Each row is a point. A path goes straight from each point to the next, and from the last back to the first. The post is the endless flat space through its rows: a point in 2 columns, a line in 3, a plane in 4, and so on, so that a path can go around it. Count how often the path circles the post. Going back the other way cancels.

Post (2 x 3):
[[-24 -31  24]
 [ 23 -10 -51]]
Path (18 x 3):
[[  37  -26  -49]
 [   8  -50   17]
 [  -1  -36  -27]
 [ -22  -29   -8]
 [ -26   29  -17]
 [  18   29   -1]
 [  75   -6  -34]
 [  29  -77  -28]
 [ -21  -49  -46]
 [ -35   11  -26]
 [   3   33    4]
 [  -8  -35   45]
 [  14  -36  -26]
 [  26  -20 -121]
 [ -15    1  -54]
 [   8    7  -33]
 [ -34   11  -58]
 [   4  -32  -57]]
Times around: 2

Post (10 x 11):
[[  -5   10  -27  -10   38   13  -33    6  -33    3    0]
 [  14   14    0   -4  -53   56  -34  -22   33   -7    8]
 [   1   -4    4  -55   20   -4  -34  -20   27  -40   -8]
 [ -48   60   27  -19  -52   48   27  101   -8  -43  -38]
 [  69  -45 -115    5   54    7    2  -16   54  -26   12]
 [  16   53  -27  -19  -24  -38   27   20   15    6   42]
 [  13  -50   69   91   -6  -19   -4  -18  -91   -8  -16]
 [   5   25  -19  -35  -23   -2   -7    1    0    5  -54]
 [ -34  -16   23  -22  -25    2   17   37   16   21    6]
 [ -12   -4  -67  -58  -75  -20  -34   -9   96  -45   29]]
Path (13 x 11):
[[  35   36   -7  -53  -66  -22  -40   -8   -3  -69   -1]
 [ -38  -49   -6  -78   -3  -53  -15   53   -6    0  -43]
 [ -36    9  -16   -2   17   27  -57   64   -5  -35   76]
 [ -19   -1   36   24  -33   -9  -55  -55   34  -42  -53]
 [ -12  -39  -28   -4   26   39   -7  -44   66  -59   -1]
 [  -2  -82  -14   -5    9  -13    2  -15   41   15  -50]
 [  14   37    5  -33  -18  -35  -44  -21   17  -16  -55]
 [  36  -25  -46   -3   34  -20   33   72   22  -45   21]
 [  44    4  -17  -15    8   86  -63  -24   16  -82   29]
 [   0    6   28  -16    7   -5   12    5  -27   20   67]
 [   1  -20   59   15   32  -17  -18   45 -102   41   57]
 [  32   18  -20  -16   52    8  -21   52    4   18   37]
 [  17  -92  -33   15  -41  -92   17   26    9   20  -80]]
Times around: 0

Post (17 x 18):
[[-17 -24  15 -25   4 -26 -48  -5   1  -4  29  -2 -29  -3  33  41 -27 -21]
 [ 26 -63 -19   0   3  34 -76 -30  -3 -35   4 -23 -19  20  16  27 -72  -1]
 [ 16  26  20  26 -40  57  23   5 -11 -19  63 -31   6  -8  -5 -20 -25 -19]
 [ 79  14 -42 -54 -25  -8  30  53  57 -13 -14 -37  -1 -48  -8  31   4  31]
 [  1  26 -64  55 -37   8 -36   4  -7 -27   5  -6 -48  12   5 -17 -17  -7]
 [ 38 -14 -48 -16  65 -13 -38  62  16   2 -31 -21 -55  -8 -11  49 -41 -29]
 [-43   5  21  35  37  34  37 -11 -36  -4  16 -28  23  36  79   7  36   2]
 [ 15 -11 -45 -45  35 -28 -15  29  33  36  -9  45 -50   4   5 -13 -22  -6]
 [ 21   4   3  10  35   6 -16  18 -46  24  -1 -32 -12  -7  28  -2   8  48]
 [-21 -32 -50  46 -42  47 -27 -25  -6  33  16 -23   6 -21  16 -13  -5  -8]
 [ -7 -47  15 -48  61 -31 -42  74 -23  11 -48 -11 -34  18 -11  36 -28 -25]
 [ 33   4 -38 -40  39  58 -13 -61 -31 -12 -39 -45 -56  18  11  11   4   1]
 [ -2  15   8  35   1  41  45  -6 -35  43 -22  45  17 -21  10  12   0  37]
 [-20 -16  -9  36  35  16   0   7   2  13 -27 -64 -36 -14  26 -15  -8 -17]
 [-12  11  -4 -17   8  81  51 -17  41 -26  11   1  -1 -10 -34  33 -11  55]
 [ 21 -21 -21 -25  41   8   0  23  -1 -44   8 -18 -23 -27 -16 -10 -25 -16]
 [  1  32 -34  30  -5 -28  21 -23   9  31  -2 -18  47  15  19  46  -5  37]]
Path (22 x 18):
[[  27  -73    2   11   28  -19  -57   39  -24   72   28  -57  -19   -6
    65  -37  -12    8]
 [  24    2  -42   17  -37   22   18   21   13  -18  -12   12   23   35
   -37   43   -5  -31]
 [  53    6  -61    8  -59    3    3   60   18    0   26  -23   32  -13
   -48   19  -25   28]
 [ -43  -23   -2   25   -8   -6    5  -15   -2    2  -13  -37  -63  -13
    55    6  -17   -2]
 [  23   29   -8   64   -6  -20   15    6  -17    0   30  -19    9  -35
    -7   26   -2  -11]
 [   7   -9   -4   34  -45   30   12  -33   28  -41  -46  -50   14    2
    -6    1   -6   24]
 [  -8  -13  -16  -41  -28   18    8  -12   33  -43   29  -57    7   -1
    49  -15   29    8]
 [  20  -30  -23  -41  -19   28  -29   -9   32  -30   40  -51    3  -44
    30   34  -31  -20]
 [  16  -56  -10  -49    7   27  -14   42   -8 -121  -20  -22  -52   25
     1   20  -34   37]
 [  43  -38    2   54   60  -19  -16   15  -27    3   23  -48   -8   -8
    23   25  -32   27]
 [  16   15    8   -6   69   -2    1   -3  -18   15  -46  -45  -31    0
   -12   43  -12   13]
 [ -36    8   26  -31   42  -22  -61  -24  -33   68  -20  -11  -16   20
    34   33   19   -4]
 [ -19   37  -80  -18  -26   -9    6   30   19   21   13   28  -24  -14
     6  -20  -16  -32]
 [  63  -29  -42  -72   68   47  -26   69  -10  -63   -5  -11  -26    2
   -75   63  -54   46]
 [ -68   19  -13    4   16    8    4  -48   57  -16   12  -47  -81   -7
    52   23  -39  -32]
 [ -13   -1    2    8  -32   84    9  -48  -29   47  -19  -26   20  -25
    26   17   22   -2]
 [  24  -30  -10   13   14   18   29    2   69   17   -2   -3   39  -21
    23   49  -20  -52]
 [  34  -16  -75   46  -18   35  -14   21    5  -38   -3  -16   -9    3
    -4   57    5   14]
 [ -30   -2   -5    0    8   43   37  -11   23   -4  -34    9  -47   30
    48   20   31  -52]
 [  30  -28   34  -27   25   36    4   23   17  -29  -47   -4    2    1
    39   47   12  -10]
 [ -25   41  -54   23  -20   63    4   43  -39  -68  -20  -29   19  -15
   -37    0   15   32]
 [   4    2  -51  -18  -20    0   14  -23    0  -25   17    0    8  -14
    39    6   -4   -5]]
Times around: 2
